Rows are points. Each copy is the shape, with its points in the same order, stretched, turned, moved and blurred by noise. Say if it was mirrored as well.

Shape (7 x 2):
[[ 23   0]
 [  6   7]
 [-32 -23]
 [ -1   9]
 [ 10  17]
 [-14 -43]
 [-29 -26]]
Copy 1:
[[ 20  38]
 [  6  20]
 [ -2 -51]
 [  1  14]
 [  3  34]
 [ 21 -43]
 [  3 -49]]
Copy 1 is: only turned
Copy 2:
[[  6  33]
 [-12  18]
 [  1 -48]
 [-15  11]
 [-21  29]
 [ 33 -41]
 [  6 -47]]
Copy 2 is: only turned
Copy 3:
[[ 33 -30]
 [ 17  -9]
 [-60   0]
 [ 11  -3]
 [ 33  -8]
 [-52 -28]
 [-55  -2]]
Copy 3 is: only turned

Shape:
[[ -9  -4 -12  -8]
 [ 31  17 -20 -19]
 [  1 -34  21  46]
 [  3 -21 -14  20]
 [-40   7 -13   5]
 [-33  -3 -23  27]
 [ 41  21   1 -35]
 [ 13 -15  -6 -34]]
Copy 1:
[[-15   5  12  24]
 [ 24  15   7  19]
 [ -7 -47  -5  -5]
 [ -1 -28  -1  25]
 [-37  19  -4  18]
 [-23  -6 -16  34]
 [ 21  37  26   2]
 [  5  -4  22  14]]
Copy 1 is: mirrored
Copy 2:
[[ 20  20 -14  -4]
 [ 16   7 -38 -29]
 [-29  23  52 -28]
 [-10  42  11 -27]
 [ 33  26   2   9]
 [ 14  44  14 -13]
 [ 22 -15 -36 -21]
 [  7   5 -34  17]]
Copy 2 is: mirrored
Copy 3, 8 rows:
[[ 22 -12  10  -6]
 [ 25  20  24  43]
 [-38 -45 -40 -13]
 [  5 -37  -9  10]
 [  9  -3  33 -29]
 [ -5 -27  16 -11]
 [ 29  44  18  27]
 [ 48  -7  -7 -12]]
Copy 3 is: mirrored
Copy 4:
[[ -5 -14  21 -11]
 [ 28 -16  45  33]
 [-60  11   3  16]
 [-33 -23  22   4]
 [-13 -22 -12 -37]
 [-32 -39 -17 -26]
 [ 40  13  51  46]
 [  2   3  56  -8]]
Copy 4 is: only turned

Shape (10 x 6):
[[ -8   5  28   8 -21   5]
 [ 19  14   0  20   6   3]
 [-15  10  14   4  -3 -23]
 [-13  -6   4  12  -1   4]
 [  6  -5   2   0  13  -4]
 [-18 -21  16  -3 -18 -21]
 [  9  14  26  23  -2 -12]
 [-10   4  -1   0   0 -10]
 [ -1 -12  -2   1  -8 -26]
 [ -3 -16   3  -9 -13   7]]
Copy 1 (10 x 6):
[[ 28 -22 -15 -23  -5  20]
 [  4  -1 -19  29  -1  10]
 [  4  -7  -2 -30  27  15]
 [ 17  -4  -8 -13   0  -5]
 [ -9  12  -1   4  -4   0]
 [  3 -20   0 -60  10  -1]
 [  5 -10 -27  -7  14  24]
 [  8  -3   2  -9  13   2]
 [-10 -13  -5 -31  14   0]
 [ 10 -16   4 -14 -21  -3]]
Copy 1 is: mirrored
Copy 2:
[[-35   1  -5 -27  18  14]
 [  7  33   9   5  -7   8]
 [-10   0  18 -21  -3  14]
 [-15  -8   3 -11  -8  -7]
 [ 16   7   3 -12  -7  -5]
 [-26 -27  16 -29  12 -15]
 [-12  37  13 -26   8  19]
 [ -1  -8  12  -4 -11   3]
 [  0  -8  27  -8   2 -13]
 [ -9 -23  -3  -7   9 -15]]
Copy 2 is: only turned
Copy 3, 10 rows:
[[  5  24   0   2 -17 -41]
 [ 16 -31   4  -7   2  -5]
 [  5  14  -3  26 -25 -15]
 [ -2  14   0  -3 -12   0]
 [  9  -2   6   1  10  12]
 [  4  41 -13  29 -19  -8]
 [ 29 -10   7   8 -17 -31]
 [ -9   8  -2  15  -9   2]
 [  9   5 -19  27  -4  12]
 [ -8  27  -8   0  13   2]]
Copy 3 is: mirrored

Shape, 13 rows:
[[ -6  -4  14  -8   0  10   0  11   5]
 [ -9 -14   2   2   3 -20   5  10   4]
 [ 32   7  13  -6  -5   9   7  -1   8]
 [ -9 -16  -1   4 -15   8 -18   8  11]
 [-13 -11  15 -11 -21  -6   4  -2  11]
 [ -9 -21  11  -1  -3   6  14   3   9]
 [-10  -3   8  -5  -3   9   6 -20 -23]
 [-12   4  11   1   6   1   9   9   8]
 [-13 -17  -2 -26 -11  10   2 -10  -6]
 [ 14  -9   3 -11   4   1 -23  -6   8]
 [-15 -13 -60  -8   0 -22   5   8   9]
 [  6  -7   7  -4   2   2  -8  10 -22]
 [  2  -9  12  -4   0   5  14  -2  10]]
Copy 1 (13 x 9):
[[ -4   0 -11  10  -4   1   1  -5 -16]
 [ 18  12   1  -4  15  -8   2   2   6]
 [-11 -20  10  18 -26  16  -8 -11 -23]
 [ -2  13 -18  -7   7   7  -9  12 -13]
 [  1  27 -17  -9   3  10  12  -3 -25]
 [  5  12 -11  -2  -2   0  16   7 -11]
 [-11  17  -3 -10 -11  -7   6  -9   0]
 [  1   2  -6   3   3 -12   8  -2 -15]
 [ -5  28  -7   8  -8   4   2  -3  -1]
 [  6   0  -3  10 -20   8 -25  -9  -6]
 [ 26  34  34   9  30 -26 -19  27  37]
 [ -7  -6   2   8  -2   0 -13 -12  14]
 [  3   2  -3   4 -13   1  11  -2 -15]]
Copy 1 is: mirrored
Copy 2, 13 rows:
[[ -2 -15 -14   7  -4  13   4  -1   0]
 [-13  -9  -1  -6  -7  -8  -3   8 -14]
 [ -6  -1  -1  -8  13   9  21  -7  20]
 [  4  -4 -27   3 -22   4   8   7  -4]
 [-24  -5 -27   3  -6   2 -13  -2   1]
 [  4 -12 -20   8   0  -3  -7   7   2]
 [  4  -6 -11  -5  11   0 -23 -27   2]
 [-10 -15  -2   8  -6  -2   0  -6   3]
 [  7   1 -29   9  14  19 -18  -5 -12]
 [  2   6 -22  -5   3   7  25   1 -18]
 [ 10  28   9  11  -1  -1  -4  30 -33]
 [  7 -15   1 -18  -1  19   3  -8  -5]
 [ -1  -7 -12   5   8  -3   0   0   6]]
Copy 2 is: mirrored
